Every row gives one point. Each table stands for the endless flat space through its points: a line for two points, a plane for three, and so on. Write the one point that lies in both, or say that there is none.

First (2 x 3):
[[-15  25 -18]
 [  0  25 -36]]
Second, 2 rows:
[[-21   9 -26]
 [-14  14 -26]]
They share: no point

First, 4 rows:
[[  2   0  35  18  50  25 -10  -2]
 [-30 -13 -15   5   9   8 -11 -29]
 [-14 -33  -5  13  19  38   9 -43]
 [-54 -36  -6  33  32  24   2 -17]]
Second, 4 rows:
[[  9  22  -6  -3  37  -2  20 -48]
 [-21 -17  17 -11  19  26 -12 -29]
 [-16  -7  11 -35  13  19 -10 -49]
 [ -6   3 -16   7  21   5 -16 -29]]
They share: [-14 -10   7  11  27  19  -8 -20]

First:
[[-34  28 -34 -13  23 -16  -6  10 -22  -4  28]
 [ -7  13 -10   2  -1  -4  15   7 -28   5  37]
 [ -4  20  10  21 -27 -12  20  -6 -16   8  40]]
Second (5 x 11):
[[-50  31 -45   8  27  26  15  -7 -32  -8  63]
 [-30  27 -20  -1  -6 -19 -46  -7 -12   1  23]
 [ -4  40 -39 -46  33  21 -10   4 -49  22  64]
 [ 26  34 -37 -63  43 -18 -18 -19 -44  16  19]
 [  4  34 -45 -45  48   5  17  -9 -46   9  40]]
They share: no point

First:
[[-39   6 -36  14  -6 -34 -26  13  27   7 -11   0 -18  -8]
 [-21  24 -34  10   2 -18 -12   9  17  -9 -13   4  -6   0]]
Second, 3 rows:
[[-31  40 -13  31  17 -12  17 -26   4 -49 -17  -5   1 -11]
 [ -5  36 -50  10  12 -25  -3   6  13 -12  -8  18 -10  -8]
 [-24  38 -23  24  14 -15  10 -16   7 -38 -14   0   0  -8]]
They share: no point

First, 3 rows:
[[-55 -37  12 -26  -6  52 -29 -36   3 -29  57  10  -4   1  16 -43  15  11
   22 -18 -26  -2  -2  10]
 [ -7 -21  40 -15 -16  14 -26   1 -14 -23  34 -20  28 -24  -5  17  17  19
  -17  -5 -21   6 -11  22]
 [-28 -25  33 -11   0  37 -20 -15  -3 -38  60   1   2  -2   7 -16  12  17
   13 -24 -11 -14 -11  28]]
Second:
[[ -8  -7  15 -23 -36  15 -30  -8   1 -15  10 -32  -3 -27  23 -17   0  15
    4  20 -55  33 -11  35]
 [-20  -7  -3 -47 -28  35  -7 -23 -34 -29  10  -9 -13 -18  31 -41  -8 -22
  -21   1 -57  49 -10  21]
 [-27 -37  29 -36  -5  35  -9  -8 -34 -18  55  -1  52 -24 -36  -5  19   1
  -36 -38 -24 -10 -19 -18]
 [-15 -27  33 -22 -23  17 -27   2  -4  -8  39 -23  40 -32 -22  -1  11  23
  -10 -10 -38  -4 -17   8]]
They share: no point

First:
[[ -7  -9  13 -31 -58  16 -19  34  18  31 -18 -24  -6   5 -16 -42 -46  15
  -22 -39  -3  30 -10  13]
 [-12 -21  61 -19 -21 -14 -21   7 -36  12  -9 -22   4 -47 -22 -19 -55   3
  -36 -23  15  24  21   1]
 [ -9  -8 -19 -21 -44  41 -15  28  29  54  -9  -3  11  31 -21 -49  -6  -7
  -33 -21   6  17 -30  16]
 [ 32 -42  -7 -53 -19  24  19  30   2   1  -8  47 -40  -6   9 -11  21 -14
    0 -80  18 -14  -5  -2]
 [ 10 -42  25 -21  37  15  14 -20 -50  18   5  55   4 -45  -7   1  43 -49
  -35 -21  45 -32  18 -21]]
Second, 4 rows:
[[-38 -24  27  32 -15   1 -23   2   3  56 -52  45  -5  -6  -3 -44 -33   0
  -24 -53 -29  32 -64  19]
 [  1   7  35 -29 -10 -17   2 -20  -3  23 -10  -7 -11 -34  -7 -52  -2 -12
  -60 -19  27  12  -2  18]
 [ 12   2  43 -58  -9  -7  11 -14 -13   6  12 -31  -9 -46 -11 -40   1 -16
  -64  -5  47   8  24   5]
 [ -4 -41  32 -44 -23  52  -5  28 -15  18   8  -9  21 -29 -13  -9 -29 -19
  -10 -33  24   9  19 -20]]
They share: no point

First, 4 rows:
[[-36 -36 -27  30  14  21  18 -24   4  61   1   0  11 -26  49  24   4   1
   13   3 -26  19 -22  -1]
 [ -3 -35   5  17 -31  -7   4 -17  44  41 -22  -6  -8 -35  13  20 -18  19
   36  34  -8   4   8  23]
 [ -1   3  -4  22  26  27  34 -10  12  -2 -24 -20  25   3  16 -19  14  51
   33  14   6  22  14   1]
 [ -3 -38   9  18 -25   1   2 -30  48  47 -17  -6 -11 -43  19  26 -18  14
   41  17 -22  -7   1   9]]
Second:
[[-13   4 -19 -17  14  40  30 -25 -25  29 -39  -2  -3 -44  31  37 -14  13
   13 -20  -2  23 -29  -7]
 [-13 -41  -4  48 -16 -15  10   0  50  34  -4 -12  17   1  16 -13   6  33
   33  60  -2  18  26  33]
 [-53 -45  29  26 -22  -6  -4 -20  25  -5  -2  16  41 -15  28 -13  25  32
    2  36  18  32  -8  21]]
They share: [-13 -23 -10  22  -4   7  18 -10  20  32 -18  -8   9 -17  22   7  -2  25
  25  28  -2  20   4  17]
